Each row is a point. Each copy is the shape, with its points in the same order, turned, moved and blurred by noise. Is it also mirrored, or only turned?

Shape, 7 rows:
-0.89; +1.30; +0.83
-0.40; -2.53; +0.34
+1.44; +1.43; +0.97
-1.51; +1.58; -1.68
-4.90; +2.38; +1.07
+0.78; -2.16; -2.54
-1.92; +2.50; -0.19
Copy 1:
+0.47; +0.52; -0.65
-1.74; -1.71; -2.67
-0.59; +0.40; +1.20
+2.75; -0.37; -1.63
+2.64; +3.86; -3.56
+0.13; -4.01; -1.54
+2.71; +1.74; -1.33
Copy 1 is: only turned
Copy 2, 7 rows:
+0.95; +1.53; +0.43
-1.26; -1.90; +1.58
+1.86; +0.12; -0.95
-1.33; +2.76; -0.94
+0.68; +5.55; +2.78
-2.64; -1.49; -0.86
+0.56; +3.14; -0.99
Copy 2 is: only turned
Copy 3, 7 rows:
+0.67; +1.96; +1.29
+0.60; -2.22; +1.42
+2.02; +1.56; -0.64
-1.80; +1.69; +0.16
-1.48; +4.12; +4.19
-1.22; -2.41; -1.12
-0.66; +2.80; +0.67
Copy 3 is: only turned

Shape, 10 rows:
+0.11; +3.65; +2.19; -2.19
+1.03; -3.02; -0.79; -0.19
-1.80; -0.19; -3.70; +0.90
+0.32; -3.10; +0.72; +0.45
-0.89; +0.65; -1.91; +0.19
-0.86; -0.70; -0.33; -0.23
+1.08; -2.90; -0.59; -2.45
+1.15; -3.12; +2.45; -2.64
+1.85; +3.05; +0.68; +2.63
+3.84; +0.22; -1.79; +1.14
Copy 1:
-3.11; +2.20; -1.18; -1.63
+0.76; -3.71; +0.58; +0.45
+3.82; +0.28; +0.93; +0.46
-0.45; -3.12; +0.28; +2.15
+1.57; +0.59; +0.41; -0.26
+0.52; -0.65; -0.26; +1.02
+0.54; -3.78; -1.39; -0.43
-2.19; -4.25; -2.07; +0.62
-1.95; +1.75; +3.65; -1.28
+0.14; -2.05; +3.41; -2.66
Copy 1 is: only turned
Copy 2, 10 rows:
-3.05; +1.83; +0.74; -0.93
+3.13; -1.87; -1.87; +0.64
+3.26; -1.82; +2.92; +1.87
+1.56; -2.51; -2.15; +0.31
+2.28; -0.89; +1.17; +1.57
+0.95; -2.11; +0.15; -0.25
+3.51; -0.75; -1.63; -1.85
+0.51; -1.07; -3.51; -2.38
-1.43; +1.38; -0.05; +4.36
+2.19; +1.86; -2.00; +3.22
Copy 2 is: mirrored

Shape (12 x 6):
+2.70; -1.39; +1.32; +0.58; -1.15; +1.35
+3.00; -0.78; +0.79; +0.47; +1.66; -0.09
+0.60; +1.79; -1.71; +1.50; +1.20; +1.86
-2.97; +1.11; -2.13; -2.82; +0.83; +3.12
-1.71; -0.95; -1.76; -2.49; +2.15; -0.53
-3.73; +6.18; -0.69; -0.36; -2.31; +0.96
-1.64; +2.50; -3.04; -0.28; +1.88; +2.77
+0.21; +1.24; -1.24; -0.95; +1.94; -0.27
+2.47; +1.06; +1.30; +0.12; -1.12; +0.62
-0.72; +0.23; +1.59; +1.77; +0.52; -0.73
+2.18; -2.32; -0.83; +1.59; -0.55; -1.84
+2.68; +2.22; +2.44; +5.26; -0.79; +1.63
Copy 1, 12 rows:
+1.48; +1.88; -0.74; -0.44; +2.55; +0.74
-1.22; +0.63; +0.04; -0.82; +3.27; +1.18
-2.35; +1.26; -0.09; +1.69; -0.62; +1.80
-0.33; -3.07; -1.85; +3.01; -2.65; +0.37
-2.28; -3.32; -2.17; +0.38; +0.27; -1.26
-0.25; +0.06; +1.51; +0.13; -7.00; -0.17
-2.53; -0.98; -0.92; +3.19; -2.63; +1.60
-2.43; -1.36; -0.47; -0.19; -0.10; +0.86
+0.88; +1.60; +0.35; -1.46; +0.64; +1.54
-1.10; +0.93; +1.72; -0.19; +0.72; -1.86
-1.62; +2.33; -2.05; -1.78; +2.80; -1.08
-0.21; +5.48; +3.59; +0.45; +1.00; +1.40
Copy 1 is: only turned
Copy 2 (12 x 6):
-0.07; +0.74; +3.42; +2.22; +2.35; +0.51
+0.63; -1.27; +3.26; +1.06; +1.85; -0.92
-1.36; -0.03; +0.03; -0.93; +3.06; -2.14
-3.97; +3.07; +0.94; -3.02; -0.09; -2.02
-2.29; -0.28; +1.02; -1.75; -2.35; -0.99
-0.13; +5.86; -3.41; -1.76; +1.40; -3.00
-3.47; +1.05; -0.23; -3.18; +2.02; -3.27
-0.89; -0.26; +0.75; -1.04; +0.09; -2.54
+0.88; +1.54; +2.04; +2.09; +2.14; -1.37
+1.53; +0.27; +0.24; -0.67; +1.16; +0.88
-0.39; -1.81; +0.75; +3.09; +0.66; +0.80
+2.79; +0.68; +0.45; +1.27; +6.76; +0.01
Copy 2 is: mirrored

Shape, 11 rows:
-4.59; +1.16; +2.13; -1.99; +0.27; +3.55; +1.53; +0.22
+1.61; +0.08; -3.04; -1.77; +0.48; +0.16; -3.12; -0.18
+0.38; -0.31; +0.99; +3.85; +2.01; -1.66; +1.41; -3.51
+1.94; +0.58; -2.41; -2.09; -1.13; +0.64; -1.25; +1.47
+1.56; -1.33; +2.98; -0.18; +2.53; +1.11; +0.58; -1.79
-2.73; -1.35; +2.13; +0.01; +0.38; +4.68; +0.44; +0.70
+0.98; +0.33; +1.48; +1.83; +0.31; -2.72; -0.77; -0.04
+4.39; -1.69; -3.83; -1.21; -1.18; +0.22; -1.42; +1.19
+2.23; +2.47; -0.99; +0.82; +0.01; +1.21; -1.51; +0.35
+0.62; +0.02; +3.05; +2.35; -0.80; -0.91; +0.13; -4.30
-3.77; +0.54; +1.44; -0.50; -0.09; +3.31; -2.08; +0.92
Copy 1, 11 rows:
-0.80; +5.79; +0.10; -1.03; -1.53; +1.39; -0.15; -1.28
+2.96; -2.50; +0.10; -1.67; -0.64; -0.46; -3.08; +0.62
+0.42; -1.82; +2.13; +3.34; -1.98; +0.60; +3.80; +0.19
+2.37; -0.76; +0.13; -2.04; +2.27; -0.09; -2.73; +1.17
+0.89; +1.05; -0.90; +1.76; -2.74; -0.39; +1.36; +3.37
-2.07; +4.07; -2.35; -0.85; -1.67; +2.21; -0.45; +0.46
+1.72; -1.29; -0.44; +2.73; +0.72; -1.97; +1.60; -0.67
+1.58; -3.97; -0.25; -2.23; +2.73; -0.53; -2.93; +2.77
+3.21; -0.49; -0.62; +1.07; +1.23; +1.45; -1.76; +0.80
-0.51; +0.07; +1.87; +5.22; -1.72; -0.86; +0.50; +0.35
-0.60; +3.48; -2.32; -0.71; -1.56; +1.44; -1.76; -2.27
Copy 1 is: mirrored
Copy 2, 11 rows:
+3.51; -0.43; +0.85; -2.13; -1.39; +3.57; -0.21; +0.93
-1.65; +0.00; -2.79; +3.15; -1.29; -0.20; +0.99; +3.11
-0.50; +1.98; -1.12; -2.01; +0.26; -4.11; -2.80; -1.82
-1.92; +0.10; -1.78; +3.48; -0.72; +1.89; +1.87; +1.13
+1.67; +3.11; -3.25; -0.55; +1.04; -0.15; -2.17; +0.02
+2.70; -1.26; +0.10; -2.17; +2.17; +2.94; -0.96; +2.03
-0.01; +2.57; -0.11; +1.16; +0.83; -2.88; +0.57; -0.99
-4.04; -0.53; -3.41; +4.39; +1.51; +0.96; +1.17; +0.70
-0.94; -0.32; -0.33; +3.94; -0.38; -0.34; -1.53; +0.44
+2.90; +0.31; -2.02; -0.55; +0.69; -3.78; -1.35; -2.62
+3.40; -1.28; +1.23; -0.66; -0.01; +1.45; +0.60; +3.79
Copy 2 is: only turned
Copy 3:
-1.09; +3.90; +0.07; -0.49; +2.69; +1.18; +1.25; +4.17
-2.28; -0.51; -1.61; -2.17; -3.08; +0.42; -2.68; -0.70
+3.88; +0.73; +1.66; -5.13; -0.97; -1.97; +1.36; -0.76
-2.67; +0.49; -0.87; +0.39; -2.60; -0.91; -2.20; -0.60
+1.10; -1.06; -0.73; -2.39; -0.95; -0.73; +3.53; +1.12
+0.25; +2.29; +1.03; +0.33; -0.05; +2.72; +2.16; +3.58
+2.37; -0.08; -0.31; -1.86; +0.08; -0.98; -0.17; -2.83
-2.71; -1.66; +0.36; +0.14; -5.09; -1.30; -2.14; -1.67
+0.55; +2.07; -2.20; -0.70; -3.24; -1.08; -1.35; -0.56
+1.78; +2.27; +0.62; -4.22; -0.59; -0.91; +3.59; -2.54
-0.37; +3.24; -0.87; -0.36; +0.92; +3.59; -0.12; +1.99
Copy 3 is: mirrored
